Rows are points. Examples show where two turns around zero, p and q, send a point. Where does a point land after both, in the order given? Backwards means that the second turn is done in reverse. Each puzzle has new turns, and all numbers are rounded.
(in the rows, 128 means zero)

Turn p:
[153 153 110] -> [162 149 130]
[160 109 154] -> [149  88 133]
[106 111 124] -> [103 126 115]
[ 94 140 125] -> [100 149 136]
Turn q:
[110 161 130] -> [109 146 155]
[151 100 132] -> [153 116 105]
[ 96 137 131] -> [107 119 152]
[158  97 134] -> [160 116 101]
[102 155 103] -> [ 86 142 138]
[151 118 137] -> [152 130 117]
Where do these land?
q, then p: [117 160  90] -> [ 97 164 146]
q, then p backwards: [121 123 107] -> [113 112 124]
q, then p: [125 116 161] -> [143  96 129]
p, then q backwards: [149 113 154] -> [114 101 148]

Turn p:
[135 143 107 144 153  97] -> [150 114 119 136 141  88]
[117 145  95 150 132 128] -> [120 111  99 146 127 106]
[136 118 135 107  93 122] -> [130 133 139 106  95 141]
[140 122 117 162 133 122] -> [137  99 132 151 130 120]
[113 135 185 110 103 147] -> [101 175 161 128 115 153]
[122 128 149  98 115 165] -> [112 161 125 119 124 167]
[128 103 168 105 112 161] -> [113 150 153 116 126 179]
[112 113 104 135 148 101] -> [126 100 123 111 146 100]
[150 145  93 142 163 108] -> [165 110 103 141 147  97]
Turn q:
[103  94 138 127 113 120] -> [115  99 147 130 112 105]
[124 128 109 145 127 142] -> [117 129 114 151 132 130]
[113 166 127 100  95 103] -> [147 134  95  93  93 113]
[142 144 147 131 161 132] -> [135 161 147 124 144 140]
[126 135 172 118 119 133] -> [150 136 157 119 100 133]
[ 96  99 111 106 146 144] -> [ 74 116 137 122 122 130]
[158 127 150 171 126 109] -> [172 130 143 152 154 113]
[162 132  70 126 137 142] -> [114 121  83 133 167 160]
Where do these land?
q, then p: [129  78 141 128 113 112] -> [128 110 173 106 141 141]
p, then q: [107 122 134 103 106 163] -> [102 140 110 134  90 142]
p, then q: [114 162 109 143 103 136] -> [129 117  94 146 120  97]
p, then q: [185 134  93 151 132 120] -> [153  88 122 151 173 143]
q, then p: [138 149 121  90 138 128] -> [127 152  96 111 127 143]
p, then q: [111 127 170 133 152 118] -> [135 168 157 118 125 115]
p, then q: [111 124 127 148 152 118] -> [116 135 147 123 146 105]
